Each row of a before or after table is a point. One or more steps were done to the points. Then noise was added and the rows were shuffled. The steps act on columns, c1 being the first. Write out the steps. A step turns or swaps two columns, mirrors them in a line or flattens them onto one, adds a multiple of one to another, or multiplies or shifts one. Angles are multiples of 10 degrees, from the lower column toward the higher: turns from -170 to 170, lines from 10 to 170 but not 90. Use the fewest steps. Two steps may share a column if one is a turn and the other turns, adds or multiplies; they go together, in the order done. Otherwise the lowest column goes first.

Before (14 x 2):
[[-0.03 -0.38]
 [-0.76  0.23]
 [-0.01 -0.44]
 [-0.34  0.57]
 [-0.01 -0.58]
 [-0.36  0.53]
 [ 0.18 -0.23]
 [ 0.39 -0.41]
 [ 0.30 -0.56]
 [ 0.50  0.21]
 [-0.20  0.72]
 [ 0.57 -0.39]
 [-0.23  0.19]
 [ 0.18 -0.32]]
After:
[[-0.51 -0.05]
 [-0.42  0.61]
 [-0.52  0.28]
 [ 0.15  0.46]
 [ 0.58 -0.32]
 [-0.21  0.23]
 [ 0.25 -0.19]
 [-0.45  0.10]
 [ 0.81 -0.15]
 [-0.34  0.22]
 [-0.37  0.02]
 [ 0.24 -0.78]
 [ 0.54 -0.39]
 [-0.39  0.47]]
Steps: swap c1 and c2

Before:
[[ 0.15  0.49  0.58 -0.28 -0.06  0.26]
 [-0.85 -0.53 -0.30 -0.13  0.15 -0.30]
 [-0.24  0.13  0.33  0.40 -0.70 -0.10]
 [-0.17  0.03 -0.51 -0.27  0.04 -0.07]
 [-0.51 -0.41 -0.41  0.23  0.45 -0.27]
 [ 0.34 -0.07  0.58  0.28 -0.59 -0.10]
 [ 0.12  0.53  0.43  0.28 -0.28  0.31]
 [-0.30  0.33 -0.18 -0.24  0.37 -0.50]]
After (8 x 6):
[[-0.65 -0.47 -1.01  0.23 -0.09 -0.16]
 [-0.43  0.29  0.34 -0.23 -0.03 -0.59]
 [ 0.30  0.51  1.21  0.25 -0.12  0.40]
 [ 0.32  0.13  0.54  0.40 -0.66 -0.01]
 [-0.17 -0.03 -0.44 -0.32 -0.07 -0.17]
 [-0.70 -0.53 -1.11 -0.14 -0.61 -0.32]
 [ 0.62 -0.09  0.47  0.28 -0.12 -0.05]
 [ 0.13  0.46  1.30 -0.32  0.01  0.22]]
Steps: turn c1 and c5 by 50 degrees; add 1.5 times c2 to c3; add 0.3 times c4 to c6
